Each point is reached from the start by the listed moves, each made 0, 1 or 2 times, or once backwards (-1), plus a little noise. Is the number of moves made odd or even? Then give how often each move was made.

Moves:
(1): [ 28 -73   2]
(2): [ 45   4 -27]
Start: [ 18 -20  21]
Points:
[ 62 -14  -5] => odd (0, 1)
[ 37  58 -10] => even (-1, 1)
[ 44 -97  24] => odd (1, 0)

Moves:
(1): [ 22  -7   5  22 -12  20  14   4  16   4]
(2): [ -7  14  -5  -4 -32 -10  10   5 -12  -9]
(3): [-25  -9  27   4 -17  -5  -8  -1  -7   3]
(4): [ -1  11  -3  28   2 -26 -20   5  16  -4]
(5): [  9  11   3  -2  27  -2  18 -20  -1 -14]
(6): [-15   3 -11   0   1  21  -3 -29   7  17]
(7): [ -9   4 -14  -4  10 -17  19  -4   6  14]
(8): [ -9  19   3 -21  18  23  23  20  10 -23]
Start: [  4   1   1  -9  15  -8 -16  -9   7   6]
Points:
[-53 -43  51   3   7 -51 -79 -40 -20  41] => odd (-1, -1, 2, 0, 0, 0, 0, -1)
[ 45 -21  77 121  29 -68 -40 -31  50   0] => odd (2, -1, 2, 2, 2, -1, 0, -1)
[-84  55 -54 -67 -24 -36  32   1  -4  19] => even (-1, 2, 0, 0, -1, 1, 2, 1)

Moves:
(1): [ 18  -1   6   1  -3   3  -6   7   2 -17   0 -10 -14   2 -11   6  -3]
(2): [-4 13  7  3 -4 10  7  5  4 -5  6 -8 -6 -3  0 -2 -2]
(3): [ -3  -3  14   5   1   1 -11   0  -2  -2  -4   1  -4   4  -5 -13   5]
(4): [ -4  -2  -4  10  -2   0   3 -13   4  -7  -2   1  -3  -1   1   1  -3]
(5): [ -3  -2   0  -1  22  -7  -1   9   4  -2  -1 -16  -5  -6  -4   2  -1]
(6): [ -2   0 -10   0 -13  14  -4  -1  -8  -9 -13  -8  -4  -4  -2   6   4]
(7): [-4 -4 -3  6  2 -1 10 -6 10 -2  1 18 13 -2 -7 -7 18]
(8): [ -3  -6  -5  10  -5  -7 -13  23  10 -14   6   1   0  16  -5 -11 -12]
(9): [  0   3  -1  -7 -16 -18  -9 -11   3   4  -9  -5  -4   4 -15 -17   9]
(10): [  2  -6 -11   4  -9  14  -4   7   4  15   3  14 -14   8  -6  -8  -4]
(11): [ -2   1   8  11   6 -10  -5   5   8   0  12  -1   5 -20   0  -1  12]
(12): [ -3   7 -11 -10   4  16  -5   2   9  -2   7   4 -15   2  18  -8   3]
(13): [ 15  12   0   6   9   4 -10   4   0  10   0   2  11  -2  -5 -15  -2]
(14): [-1  3  2  2  0  6 -2 -6 -1  9 11 -2  7 11  0  2  3]
Start: [ -8  19   5  10   9 -23   2   0   1  -5   3   3 -11   9  -8   1 -10]
Points:
[-15  75  22  49  24  -6 -32  -2  30 -37   5 -39  -3 -58 -28 -58  51] => odd (0, 2, 1, 1, 1, 2, 1, 0, 1, -1, 2, 1, 2, 0)
[ 12 -26 -14  44   6 -32  16 -19  31  -3  29  20 -32  40 -55  29 -16] => odd (2, -1, -1, 2, 1, -1, 1, 0, 0, 2, 0, -1, -1, 2)
[  15   17   58   85   30  -51  -59   35   50  -26   39  -35  -20    8
 -103  -57   23] => even (2, 1, 2, 1, 2, 0, 1, 1, 1, 1, 2, -1, 1, 2)
[ 13  49  73  64  77 -51  -5  33  31 -45  -1 -32  22 -46 -73 -50  34] => odd (1, 2, 2, 0, 2, 0, 2, 0, 0, -1, 1, -1, 2, -1)
[-24  25 -12  51 -17 -29  10 -17   9 -16   3  31  81  -9 -28  -3  34] => odd (-1, 0, -1, 0, -1, 2, 2, 1, 0, -1, 1, -1, 1, 1)
[  -1  -13    1   37  -12 -110  -53   11   23  -81    0  -98  -32   30
  -75   23  -27] => even (2, -1, -1, 2, 2, 1, -1, 2, 2, -1, 1, -1, -1, 2)
[ 24  -2 -49  46  41  30 -82 121  52 -60  23 -13 -91 -12 -19 -25 -26] => even (2, -1, 0, 0, 2, 2, 0, 2, -1, 2, 2, 2, 1, -1)

Moves:
(1): [ -7  11 -15  12 -10   0   3   1  10   4  -5  10   0   7  -5   2  13  -6
   2   0  -3  -3  -7   5   8]
(2): [  3  -2 -12  -1  -4  12  -1   2   1  -4   4 -12   6   5  12 -16   0   6
 -15  10  10   2  -1  10  -7]
(3): [  0  -5  -1  -3  -5  -1  12  20   6 -15   0  13  -5   8   2  -6   5 -13
   0 -15 -13   1  -4   1  -3]
(4): [ -1   9  15 -11  19  -3 -10   7  10 -17   1  -1   2   1 -19  -1   3  13
  21  -2  -9  -4  10  -4   8]
(5): [  9 -14 -17   2   0   6  12  -6  15   5 -13   7  13  11   1   6   7   6
  -4  -2  -4  -1   4  -4 -14]
(6): [ -4  12  -1   3   8  12   7  -9  -2  13  -8   1  -4   7  10   6   0   2
  12 -10  -1  -9  -9  17   3]
(7): [  2  -3   6   9  11  -4  10  -7   4  10   1  -1   3   5   7 -18 -10  -5
 -10   7  -5  -5  15   8  -7]
(8): [-10  14  -6   1   9   6  -7   0  -9  -1  -8 -12  -6   3  -1  -3   5   8
   9 -21   1   6  11  -8   9]
(9): [-17  -3  -6  -5  -6  -1   0  -7  -2  -6   8  10   2  13  11  11  -5  -1
  11  -8  -1 -15  15   2  -2]
(10): [ -2 -12   2   9   8  -4  -9   1  11  13  -2  -6 -11   1   1 -12   5 -12
   3  -5   5 -13   3 -12   1]
(11): [ -3   1   1   1   4  10  -7 -11   9   9   9  -3  18   0 -13  12  -1   3
  -7  -1   5  10   5  -3  -3]
(12): [-15   9   5   5   4  17 -16 -16   0  -7  -3   6 -19  15  -7   8  16  -6
 -14   8 -14  -6   6 -23 -12]
(13): [  7   6  -5   4  -9  -3  -7  14   0 -18   1   6   3   9  -3   5  30 -14
  10 -12   5  11  10   5 -21]
(14): [  4   9   1 -10   3 -15   1   3   9   3  -2   6  -8  -7   4  14   8   1
 -10  -2   6  -7  -2 -12   0]
(15): [ -1   3  -5  17   1   3  -4 -10  11  -5   1  -8   0  18  -1  26   2   9
   4 -13  -3  -2  -4  11   3]
(16): [-12   0   2   2  11  -2 -18   0  -4   1 -13  17   1  -7   3  14  -2  -6
   2   3   7   3   4  20  10]
(17): [ -1  -1 -13 -15  -5  -6  16 -10  11   7   0 -18   1 -14 -14  12   1 -11
 -12  10   0  -9   1   0   9]
(18): [-11   0  13   1   0   7   9  -9   7   3   8  -2  -5  -4  -5   0  20  13
  -2   5   4   6  -6  -3   5]
(19): [ 24  -4  -9 -22  29 -20  -4 -14  -3 -16   8  18  13  -5  15   2   0 -16
  22  -5  11  -1 -10  -8  21]
(20): [  3   1   0  -6   9  -5   8   5   1   5   0   8  24   0   9  18  18   1
 -18   0 -12 -25  -5   3   7]
(21): [-20   4   4  14   9   2   8 -11  -1  -2 -30  -1  12 -12   7  -5  -7  -3
   6  -1  11  -3   7  -4   9]
(22): [ 16   2   5  11  -2  -2  -8   7   5   0   7   7 -12   9  18   9   8 -15
   5  13  -9  -4  17 -15  11]
(23): [ 12  -7  -6   3  -6  24  -9 -16   1  -3  11   2   0  -8   6   7 -12   2
 -12   7   4  -2  15  -1   1]
(24): [ -7   6  13   2  -2   5  12  10 -13  13  -8  -6 -12  12 -15 -14   9  -9
 -27   4   9   8   9   1   8]
Start: [  9 -14  -9  -7 -16   0  25  -5 -22   6  -3  23 -10  12  -1  -1  -9   1
 -20   6  14   6   7  10 -12]
Points:
[  8  -9 -53 -30 -19  70  59 -45 -24  83  16 -84 -38   5 -56 -56 -41  -2
 -96 -13  81  35  69  52  16] => odd (0, 1, 0, 0, 0, 1, 1, 2, 0, 1, 1, -1, 0, 0, 0, 0, 2, 0, 0, -1, -1, -1, 2, 2)
[  70   17  -27  -55   26   15   35 -110   -8   -4   74   67  -12   11
  121   33   -5   -2  -78   94   33  -89    4  -17   52] => odd (1, 2, -1, 0, -1, 1, 1, -1, 1, -1, -1, 1, -1, 2, 0, -1, 0, 1, 2, 1, 0, 1, 2, 0)
[-30 -26  24  14 -16  30  10 -11 -18 -88  15 -16 -36  29 -22 -69  44 -18
  61 -28 106  17 100 -19  41] => odd (0, 1, 0, 2, -1, -1, -1, 0, 2, 2, -1, -1, 2, -1, 1, -1, 0, 2, 1, -1, 2, 0, 2, 2)
[  12   -9  -25  -28   65  -62  -38   -7  -59   46  -21   24  -37  -12
   32   40  -39  -29   39 -101   66   -8  -10   57   48] => even (-1, -1, 0, -1, -1, 1, 0, 2, 0, 2, 0, -1, 0, 1, 1, 2, 0, -1, 1, 0, -1, -1, 0, 0)
